Rows are points. Each copy is the shape, with its points in the same order, stretched, turned, moved and blurred by noise. Is it also mirrored, or only turned?
In the rows, zero is written as 128.

Shape:
[[112 106]
 [173 148]
 [130 131]
 [148 185]
 [174 163]
 [123  97]]
Copy 1 (6 x 2):
[[107  89]
 [175 133]
 [121 117]
 [141 177]
 [177 149]
 [118  75]]
Copy 1 is: only turned
Copy 2:
[[115 161]
 [175  89]
 [146 143]
 [212 128]
 [187  86]
 [103 142]]
Copy 2 is: only turned

Shape:
[[ 93 119  76]
 [155 116 142]
 [109 132 145]
 [ 88 173 111]
 [168 166  53]
 [146 139 125]]
Copy 1:
[[179  76 108]
 [ 93 137 160]
 [119 139  98]
 [185 147  74]
 [224 131 189]
 [138 138 149]]
Copy 1 is: only turned
Copy 2:
[[177 111 166]
 [106 121 106]
 [118 125 163]
 [157 162 185]
 [173 182  82]
 [125 149 124]]
Copy 2 is: mirrored
Copy 3 (6 x 3):
[[160 146  92]
 [106 120 129]
 [144 127 149]
 [168 179 147]
 [108 209  88]
 [119 147 131]]
Copy 3 is: mirrored

Shape, 10 rows:
[[ 86 112 153  81]
 [127 105  52  93]
 [132 143 107 116]
 [153  91  69 108]
 [ 44 146 134 143]
 [130 159  82 126]
 [151 133 156 149]
 [142 159 103  99]
 [138 154  79 142]
 [156  79 153 154]]
Copy 1 (10 x 4):
[[ 77 100 131 174]
 [135 151  95 196]
 [148 138 125 144]
 [147 136  79 172]
 [ 60 158 142 146]
 [160 163 131 144]
 [149 114 118  94]
 [166 138 141 150]
 [166 168 121 133]
 [126 102  76 103]]
Copy 1 is: mirrored
Copy 2 (10 x 4):
[[125 156 177  81]
 [159 146  54  63]
 [161 144 116 115]
 [148 117  55  69]
 [121 192 142 142]
 [173 152 100 127]
 [143 111 139 150]
 [184 143 124 100]
 [174 147  83 128]
 [106  97 103 144]]
Copy 2 is: only turned
Copy 3:
[[120 103 129 168]
 [ 46 131 155  67]
 [117 153 145 100]
 [ 73 115 130  55]
 [ 72 187 124 183]
 [ 96 181 158  85]
 [174 141  93 115]
 [128 152 167  88]
 [ 97 187 148  76]
 [151 101  52 104]]
Copy 3 is: only turned

Shape (10 x 6):
[[130 101  97 151 126 117]
 [123 154 140 171 148  90]
 [159 142 131 118 129 126]
 [148  62 126 121 134  94]
 [119 165 140 131 119 108]
 [129 119 108 228 127 160]
 [123 158 165 118 129 132]
 [145 151 103 117 165 133]
 [127 132 104 113 131  92]
 [103 135 132 125 170 249]]
Copy 1, 10 rows:
[[168 109  84 153  93  96]
 [141 174 136 163 110  81]
 [145 144 163 132 119 120]
 [224 136 101 124  99 112]
 [114 173 140 121 118 116]
 [110  86  70 197  87  15]
 [112 166 159 111 148 117]
 [162 119 162 161 138 129]
 [171 140 123 136 110 160]
 [ 72  33 130 174 217 110]]
Copy 1 is: only turned
Copy 2 (10 x 6):
[[137 112 124 183 143 102]
 [147 129 104 114 109  87]
 [134  96  97 120 126 155]
 [155  88 111 173 193 118]
 [118 116 122 100 122 127]
 [191 137 130 188  52  61]
 [141 131 120  85 119 144]
 [120 141  84 139 127 150]
 [ 99 109 111 143 167 129]
 [179 231 134 147  77 163]]
Copy 2 is: only turned
Copy 3:
[[108 155 130 141 151 127]
 [106 140 151 182 112 131]
 [146 126 114 131 122  99]
 [ 83 122 118 138 174  91]
 [152 111 129 166 113 142]
 [ 69 200 134 130 114 186]
 [131 100 127 136 110 138]
 [142 153 159 120 134  88]
 [149 133 134 161 148 104]
 [ 86 143 166  35 115 174]]
Copy 3 is: mirrored

Shape (14 x 8):
[[142 139 103 154 180 182 119 182]
 [161 124 185  80 125 140  72 123]
 [169  95 127 118 123 135 177 127]
 [149 170 134 139 116  71 111  95]
 [151 106 165 132 114 115 143 165]
 [ 86  58 138 102 148 129 104 102]
 [111 159 109  76 114 172  91 144]
 [109 134  96  97  74 100 112 147]
 [187 101 132 109 164 130 107 166]
 [200 133 165 100 157 146 176 160]
 [160  72 127 127 145 104 167 131]
 [111 170 115 103 174 132 162 156]
 [127 130 182 122  78  68  92 117]
 [124 112 132  76  80 122  86 135]]
Copy 1 (14 x 8):
[[168 205  73  62  97 168  91 184]
 [ 70 128 129 103 204 120 129 175]
 [143 149 101 157 134 106  83 103]
 [118  91 140  86 117 169 124  99]
 [106 103  75 122 123  85  77 128]
 [188 117 136 143 151 112  97 200]
 [128 187  71  93 208 176 181 157]
 [136 104  60 142 189 164 135 112]
 [117 152 116 101 142 144  45 158]
 [110 181 107  90 144  91  83  94]
 [164 125 117 154 110 100  43 120]
 [188 190  81  49 151 140 128 128]
 [ 83  38 110 117 154 109 117 132]
 [100 105  84 144 211 151 132 144]]
Copy 1 is: mirrored
Copy 2, 14 rows:
[[159 169 107 109 156 181 191 114]
 [119  89  85  62 123 124 116 150]
 [107 113 153  76 150 134 133  91]
 [123  62 123 112 104  85 161 115]
 [154 115 145  89 124 123 117 104]
 [101 108 144 129 127 151  93 166]
 [103 132 137  70 124 102 166 192]
 [ 95 105 182  85  74  73 139 162]
 [140 105 103  69 124 192 140  90]
 [157  97 122  53 166 151 151  80]
 [121  98 154  98 132 160 120  79]
 [166 103 168 109 143 137 181 142]
 [135  75 137 108  81  66  99 138]
 [ 86 100 149  67  88  89 111 170]]
Copy 2 is: only turned
Copy 3 (14 x 8):
[[105 146 123 116 233 166 105 142]
 [156 120 128 133 141  65 162 142]
 [179 155 165 122 133 146  95 134]
 [123 143 157 185  90  57 119 110]
 [174 169 102 134 143 113 113 105]
 [147 141 106  97  73 146 182 162]
 [104 107 141  74 167 120 135  98]
 [ 94 188 125  76 120 103 123  78]
 [140 181 140 141 197 115 145 135]
 [189 131 159 178 198 137 111 107]
 [178 190 149 144 117 149 119 140]
 [144 115 147 170 163 167 145  94]
 [147 160 103 143  78  42 132  86]
 [123 161 134  75 117  87 148  96]]
Copy 3 is: mirrored

Shape (14 x 9):
[[216  57 103 111 171  99  93 108 187]
 [108 110 124 151 154 103 134 154 145]
 [144 143 165  96 123 198 140 109 141]
 [139 106 115  79 104 112 136 120 132]
 [130 123 124 118 175 182 158 111 157]
 [116 141 120  98 159 133 159 124 107]
 [ 88 109 140 125 152 104  75 152 134]
 [127 138 112  79 172 131 110 144 113]
 [152  82 119 146 170 168 121 158 130]
 [114  85 105 104 165 155 148 118 115]
 [117 124 118 111 133 158  90 127 131]
 [134 123 111 138  79 117  80  86 120]
 [ 87 149 148 135  98 144 127 100  59]
 [156 141 111  96 130 165  92 154 179]]
Copy 1 (14 x 9):
[[ 98  98  78   7 128 243 151  83 128]
 [116  95 131 175 145 123 114 110 139]
 [108 160 171 102  89 160 115 130 115]
 [106  99 123  94 118 118 111 106 110]
 [103 146 129 149  58 164 141 132 145]
 [120 111 135 146  85  99 120 146 142]
 [164  72 132 156 130 100  81  96 111]
 [158  81 119 118  72 100 112 105 157]
 [153 133 144 131 118 154 170  82 172]
 [119 110 140 153  72 114 156 117 137]
 [155 127 122 122  98 118 102  83 128]
 [141 154 100  69 160 114 102 111  97]
 [172 136 155 151 149  56 102 160 109]
 [122 145 117  91  88 158  99  49 155]]
Copy 1 is: only turned
Copy 2, 14 rows:
[[155 178 211 180  70 108 139 152 141]
 [112 131 144 128 141 155  74 122 103]
 [108 135 137  80 127 127 183 105 141]
 [113 138 137 118  79 100 136 156 139]
 [ 99 124 185  98 154 138 132 110 126]
 [110  88 151  99 135 128 103 118 119]
 [126 127 139 113 105 190  99 136 115]
 [134 103 168  87 110 153 106 128 143]
 [165 137 169 114 158 144 118 138 109]
 [126 101 172 106 136 126 119 156 103]
 [122 129 143  97 122 168 145 142 150]
 [115 129 101 154 103 147 164 155 160]
 [117  64  73 108 143 150 145 129 111]
 [113 179 158  85 109 157 143 125 191]]
Copy 2 is: only turned

Shape (16 x 11):
[[ 88 168 161  99 123 153 150 127 151 164 101]
 [139 116 108 135  89 166 112  88 101 107 123]
 [129 181 158  76  93 141 101 177  69  90 141]
 [166 148 117 139 173 132 124  92 152 180  74]
 [173 154 122 151 137  82  88 184  88 124  71]
 [ 85  90 159 147 110 100  80 128 144 131 118]
 [161 128 119 140 102 135 147 161 160  76  96]
 [125  91 142 111 126 112 137  89 161  96  75]
 [126 111  92  73 173 102 108 115  83 110 162]
 [ 83 121 166 107  83 173 174 164 145 142 150]
 [124  99 164 139  74 168 128 113 170  87  72]
 [130  75 150 121  88  99 142  90 127 117 121]
 [163 156 177  89 159 177  81 155 113 128  68]
 [166 133  94 100  93 137 127 164 144 134 119]
 [120 128 172  86 127 120 100 111 162 103 109]
 [124 124  78  65 145 137  98 180 126 136  77]]
Copy 1, 16 rows:
[[101 142 116  76 110  95  57  85 149 105 196]
 [136 171  97 118  83 150  97 142  97 182 113]
 [ 66 161 202 130  72 122 150 142  79  90 159]
 [212 119  91  73 124 111  78  64 145 122  90]
 [148  90 131 163  82 135 184 111 107  65  63]
 [108 141 115 143 134 167 152  96 180 140 123]
 [134 127  56 120 127 139 151 149  87 122 194]
 [195 164  79 111 137 150 118 106 140 139 180]
 [195 159 203 141 147 101 144 160 112 143 104]
 [ 40 178  84 115 141  74  95 132 118 131 226]
 [113 171  42 105  99 170 122  94 128 164 210]
 [159 192  80 130 151 141 117 137 122 127 139]
 [136 156 171  95  70 114 157  28 124 125 148]
 [124 149  97  85 111 100 143 183 107 102 156]
 [149 168 153  84 134 158 135  87 150 119 189]
 [142 125 149 109  75  83 169 160 151 117 161]]
Copy 1 is: only turned
Copy 2, 16 rows:
[[ 92 121 126 151  77 120 129 142 171  93 138]
 [ 83 127 185 121 119 111 134  93 143 161  93]
 [ 61  67  65 179 139  97 156  73  96 138 116]
 [157 134 199 123  54 175 137 164 135 147 158]
 [122  70 104 110  77 172 157 131  79 140 104]
 [ 94 185 135  86  93 143 106 161 117  83  61]
 [ 75  45 136 116 120 163  68  97 128 148 125]
 [ 48 122 166 101 108 164 114 144 124 127 123]
 [129 169 109 120 171 137 191  96  63 158 169]
 [103 111  85 124 138  93  91 126 187 108 101]
 [ 17 113 167 120  94 134  63 135 173 136  88]
 [ 78 130 179  82 127 132 134 160 138  96  87]
 [ 66 104  89 169  93 140 149 150 116 197 154]
 [117  57 121  93 123 125 111 105 106 150 145]
 [ 37 132 136 156 103 145 104 154 100 110 136]
 [104 120  49  67 105 152 162 106  87 185 165]]
Copy 2 is: only turned
Copy 3 (16 x 11):
[[163 115 113 164  97 108 136 167 110 104 114]
 [ 73 112 117 106 102 119 138 138  82 163 130]
 [154 124 140 140  69 203  23  91 109 131 122]
 [ 83 103  59 180 193  86 177 132 101  85 125]
 [ 49 150  76 185 116 172  81  25 108  71 133]
 [ 48 177 149 165  91 104 162 113 110 144 146]
 [137  89 109 130 112 158 148  40 102 141 169]
 [ 99  93 125 149 108 126 210 141 124 177 154]
 [ 80 153 113 114 169 198 135 164 113 108 173]
 [193 105 143 114  39 102 123 129 129 129 165]
 [113  92 131 148  72 100 168 101 108 204 161]
 [ 73  83 159 134  75 101 186 136 136 152 155]
 [120 131  56 202 135 130  58  93 103 148 169]
 [149  91 116 129 115 177 125  83  66  76 164]
 [119 117 145 186 124 136 160 137  99 161 144]
 [126 165  55 151 106 220 108 120  49  76 194]]
Copy 3 is: mirrored
Copy 4, 16 rows:
[[ 97  85  99  99 145 125 150  83 118 123 133]
 [147 137 116 120 149  84 124 172 143 103 174]
 [148  86 130 124 103 125  75 121  67  88 144]
 [107 137 152  96 149 135 178  95 166  96 142]
 [136 126 188  71 111 172  89 103 138  90 158]
 [163 140 111  85 156 117 109  77 152 145 147]
 [149 138 132  96  97 145 151 149 111 151 158]
 [136 159 127  92 130  83 154  95 138 159 177]
 [138 161 151 163 145  87  92 123 119 110 124]
 [117  84  78 123 116 113 121 115 117 160 114]
 [154 121 111  67 127  91 157 133 131 152 179]
 [140 175  94 122 115  75 133 117 160 143 178]
 [142  68 189  82 122 110 140  77 102  89 140]
 [146 106 136 142 114 154 138 129 126 127 155]
 [161 127 121 103 135  99 143  68 104 129 150]
 [130  85 188 128 147 146 118  91 116 156 150]]
Copy 4 is: mirrored
